Each row is a point. Any point is a mix of the corners, with weights that add up to 1. It lies inside the corners' shape when no weight is negative. Say inside or outside, and name the corners with a negative weight.
In the rows, zero is written as 128.

Corners:
(1): [ 82 158]
(2): [137 158]
(3): [180 111]
Points:
[162 135] -> outside (1)
[143 123] -> outside (2)
[ 87 156] -> inside
[100 153] -> inside
[ 95 146] -> outside (2)
[174 116] -> inside
[160 143] -> outside (1)
[123 156] -> inside
[180 120] -> outside (1)

Corners:
(1): [124 124 138 111]
(2): [128 101 183  71]
(3): [138 170 139 141]
(4): [150 155 109 186]
(5): [176 163 111  80]
Points:
[130 128 142 113] -> inside
[118  97 163  95] -> outside (3, 5)
[155 140 138  84] -> inside
[167 183 102 162] -> outside (1, 2)

Corners:
(1): [119 106  92 114  70 109 173 121]
(2): [157 139 125  88 158 115 146 104]
(3): [ 89 159  99  43 133  35 121 122]
(4): [108 137 111 168 106 158  97 116]
(5): [113 156 179 185 149 167 154 133]
(6): [112  92 103 139 162 121 122 134]
(7): [104 140 181  72 106 138 141 139]
(8): [131 125 150 161 128 138  57 182]
(9): [113 113 163 125  95  93  45 148]
Points:
[102 145 122  79 125  81 125 128] -> inside
[119 123 144 126 119 113  97 137] -> inside
[119 120 125 138 136 152 152 118] -> outside (3, 8, 9)
[109 125 136 117  83 117 124 136] -> outside (2, 6)

Corners:
(1): [109 145 144 185 106 146 123 154 127 153 127]
(2): [ 95 127 111 120  90 145 140 120 154 142 137]
(3): [ 96 155 134 111 119 128 135 163 143  99 137]
(4): [ 76 139 146 107 186 107 116 160 160 131 159]
(5): [ 98 137 128 119 129 165 131 116 135 104 118]
(6): [108 143 151 135 129 116 156 119 136 117 125]
(7): [226   7 124 140 110 182 187 160 140 104 118]
(8): [135 141 132  98  98 121  88  95 170 121 133]
(9): [100 143 111 144 123 136 143 111 131 107 177]
(10): [ 90 135  90 161 157 112 146 138 138 111 129]
(11): [149 149 113 138 145 148 152 119 131 149 133]
(12): [113 149 121 114 159 136 154 128 201  83 148]
Points:
[126 123 122 139 123 142 143 125 142 124 139] -> outside (3)
[123 123 126 134 126 138 138 130 135 127 136] -> outside (12)
[126 123 124 157 104 146 142 137 128 128 124] -> outside (4, 12)
[111 134 124 129 123 137 135 130 148 133 137] -> inside
[ 92 156 109 145 119 136 126 126 148 122 134] -> outside (4, 6, 7)
[120 126 120 128 129 140 136 133 148 116 141] -> outside (6)

Corners:
(1): [ 89 158 121 157 139 132 155 167  84  73  92 112]
(2): [116 173  81  85  89 139 193 122 140 167 155 156]
(3): [ 77 138 193 109 179 108  81 180  77  91  86 128]
(4): [109 103 109 108  67 207 198  90 170 137 174 124]
(5): [113 148 161 128 198  89  88 119 103  57 111 128]
(6): [154 119  69  96  87 185 126 124 133 166 181  99]
(7): [143 116 134 122 180 157 105 121 150 153 125  78]
(8): [149  70 114 100 116 132 114 135 172 147 148 152]
(9): [104  93 124  63 115 116 136 100 158 135 105 110]
(10): [142 155 209 125 171  84 105 167  79  58  62 112]
(11): [113 179 151 179 155  89 172 189  80  73 149  81]
(12): [123 135 125 155  59 149 152 105 123 162 177 108]
(13): [121 140 160 146 202  96 128 156  44  98 107 134]
Points:
[113 118 124  94 118 125 141 118 138 131 124 116] -> inside
[129 120 134 128 143 127 128 133 119 109 131 114] -> outside (2, 3)
[120 135 122 121 131 136 146 127 126 119 131 118] -> outside (3)
[124 136 144 124 134 122 130 141 102 110 125 121] -> outside (7)
[119 135 138 121 137 132 136 140 110 109 120 117] -> inside
[120 138 142 130 140 113 143 150 113 104 129 107] -> inside
[116 110 107 122 102 149 167 113 139 122 161 118] -> outside (2, 3, 7, 10)
[121 126 134 113 129 141 136 129 128 118 132 120] -> inside

Corners:
(1): [169 180 142 183 132 166 147 185 143 162 121 109 129 103 118 115 100  70]
(2): [ 85  68  97 163  41 151 100  83 143 165 107 109 120 126  72 112 138 126]
(3): [111 121 126  77 113 118 107 139 158  98 130 116 167 153 150 113  95 149]
(4): [178 161 171 110 155 137  79 151 103 125 124 157 123  98 113 157 128  75]
(5): [130  63 184 164 103 116 193  75 112 138 164 164 134 115  83 184 172 125]
(6): [129 127 135 118 114  81 142 115  78 100 171 165 115 108 202 135  74 106]
(7): [108 169  69 106 162 188 134 194 107  81  87 133 175 176 125  85 104 148]
(8): [136 167 114 131 131 140 118  86 157 156  83  76 167 154 110  88  88 131]
(9): [158 161  65  94 111 169 189 115 161 157 139  71 158 131  92  85 181 165]
(10): [ 82  78 169 106 145 131 134 156  96 112 130 116 102 130 131 149 120 109]
(11): [176 150 185 164  57  90 140 123 103 156 160 130  81 102 171 149 151 146]
(12): [ 72  89 113 103  65  71 140 151 132 145 101 185 176 143 117 148 118  80]
(13): [157  99 159  91 148 159 117 165 135  98 109 127 140 162 193 105 145 137]
(14): [112 141 157 133 161 135 124 135 153 119 133 148 177  96 120 104 197 155]
(15): [ 92 133 135 137 165 160 159 123 155  85 161 140 144 169 114 124 165  92]
(16): [150 188 126 120 156 147 148 139 178  61  85  75 125 105 137 101 187 104]
(17): [174 167  73 136 169 118 127 178 116 142 135  95 131 164 181 143  92 126]
(18): [120  79 106 102 140 115 151 140 136  87 125 105 116 174 104  72 161 150]
(19): [100 105 165 143  70 143  99 155  98 139 155 101 178 101 179  77 187 101]
Points:
[129 129 139 135 125 141 126 141 138 119 125 125 141 139 130 116 144 114] -> outside (6, 9, 10)
[129 136 130 126 119 131 128 143 130 127 123 116 135 132 139 115 130 122] -> outside (5)
[121 117 127 114 118 117 135 133 125 115 128 130 140 140 137 120 135 126] -> outside (1)
[127 136 100 112 128 155 133 148 149 111 104 107 161 157 116 101 132 123] -> outside (6, 10, 11, 14)
[122 123 146 128 114 137 120 145 118 126 135 120 148 120 143 112 150 113] -> inside
